Rows are points. Examples show where two turns around zero, p and q, send a point. Where does a point land after both, in the order given? Backwards means that the second turn is done in reverse. Each puzzle has new turns, and all numbers are rounded.
In the rows, zero is written as 128.

Turn p:
[126 161 125] => [100 116 141]
[149 126 158] => [136 153 154]
[110 117 131] => [144 115 125]
[168 124  98] => [105 163 100]
[ 87 112 128] => [155  94 120]
Turn q:
[140 158 152] => [162 147 137]
[131 144 140] => [143 139 135]
[141  93 107] => [111  98 102]
[129 134 147] => [143 128 141]
[129 111  74] => [ 87 127  89]
[ 98 128 149] => [122 128 164]
Where do these land?
q, then p: [104 153 120] => [112 109 154]
q, then p: [137  94 145] => [160 145 113]
q, then p backwards: [114 148  96] => [164 134 112]
q, then p: [156 118 151] => [134 162 114]

Turn p:
[161 113 119 113 123  88] => [121 111 160 129 118  86]
[154 121  87 122 136 117] => [113  93 120 141 117  99]
[139  92 116 108 137 122] => [120  92 149 129 143 121]
[138 157 133  99  92 132] => [145 138 114  84 121 104]
[ 78 145 142 154 122 143] => [115 167 110 122 128 172]
[108 138 151 168 122 162] => [147 153 113 135 113 177]
[119 129 147 132 164 132] => [135 141 129 155 155 138]
Turn q:
[100 125 113 109  98 107] => [111 113 137 157 139  94]
[137 136 131 104 157 102] => [136 123 163  99 132 118]
[141 118 134 155 143 186] => [121 143  98 123 104 181]
[139 108 133 168 155 142] => [148 113 100 109 111 160]
[129 119 136  99  93 106] => [134 137 149 158 122  93]
[136 141 144 174 109 161] => [140 152  82 141 138 157]
[143 139  99 102 140  99] => [116 126 148  96 128  92]
[ 99 137 135 113 129 121] => [119 116 149 141 148 129]
Where do these land?
p, then q: [108 109 155 158 119 115] => [130 156 126 149 147 160]
q, then p: [145 115 147 113 121 164] => [147 147 104 109 104 141]
p, then q: [113 103  93 130  90 154] => [ 93 122 139 167  92 129]
q, then p: [145 138 136  99 112 123] => [136 164 130 129 123 114]
p, then q: [150 165 115 144 152 104] => [143 115  96 118 159  97]
q, then p: [146 107 139  93 158 139] => [160 144 140  88 128 138]
p, then q: [131 161  92 143 120 101] => [116 109 114 147 158  90]
q, then p backwards: [ 85 126 148 144 152 125] => [125  87 127 122 147 159]

Turn p:
[119 117 101 143 140 108 155 117] => [121 117 143 132 136 132  85 112]
[114 165 102 135 146 101 154 128] => [106 128 128 157 115 161  91 120]
[134 125 135 125 184 135 124 154] => [126 150  92 145 156 118 110 154]
[103 139 108 161 121 100 175 131] => [105  99 160 148 140 162  95 116]
[144 119 145 134  90 166  73 104] => [164 136 148 119 102  89 184 130]
[138 113 108 118  84 106  86 125] => [107 150 156 100 103 104 153 102]
[139 137 117 123 127 132 170 117] => [126  91 114 130 119 138 107 120]
[111 122 138 106 136 157 122 143] => [139 134 117 109 130 131 134 165]
[148 127 161 122 146 144 121 161] => [124 132  93 135 154 118 154 151]
[130 116 164 113 105 130 100  99] => [162 141 130 105 124 127 167 108]
Turn q:
[162 147 118 120 128  99 122 110] => [149 121 141 135 117 124  94  99]
[116 107 124 141  92 134  67 139] => [132 130 136 118 100  93 186 109]
[124 133 133 150 140 123 166 174] => [130 111 116 135 125 128 114 188]
[124 140 170 126 135 157 105 117] => [ 97 156 167 129 130 130 141 128]
[139  98 137 104 132 151 114 164] => [108 107 132 164 144 111 159 134]
[144 121 126 119 152  83 141  91] => [129 142 103 138 125 126  77  97]
[121 150 127 113 157 131 111 113] => [ 98 122 142 117 122 144 114 108]
[104 144 126 133 109 105 167 127] => [149 132 112  94 145 123 104 151]
[119 112  92 145 107 170 158 117] => [160 131 105 123 146 171 164 139]
Where do these land?
q, then p: [134 144  97 151 110 147 102 167] => [117  82 123  93 156 120 144 118]
p, then q backwards: [131 116 135 132 166  86 146  94] => [151 123 116 100 131 106 149  78]
q, then p backwards: [133 156 137 131 113 140  86 147] => [122 121 111 145  79 138 113 122]
p, then q: [143 157 125 125 142  99 148  88] => [153 155 134 124 111 154 153  95]
q, then p: [158 129 122 118 116 159 123 127] => [152 104 119 146 151 121 132 125]
q, then p: [116 123 142 146 160 130 146  75] => [141 139 135 150  75 138 134 161]
p, then q: [115 121 150 141 139 106 168 122] => [ 99 139 125 153 117 158 144 114]
q, then p: [120 134 136 139 106 129 127 143] => [108 123 111 122 138 136 134 122]
p, then q backwards: [102  49 115  89  99 120 135 119] => [ 74 193 128 108  92 107 125 110]
q, then p: [111 150 118 114 131 146 122 157] => [133 125 121  96 158 132 123 143]
q, then p: [145 129 131 122 126 146 105 170] => [126 109 142 121 175 135 133 120]
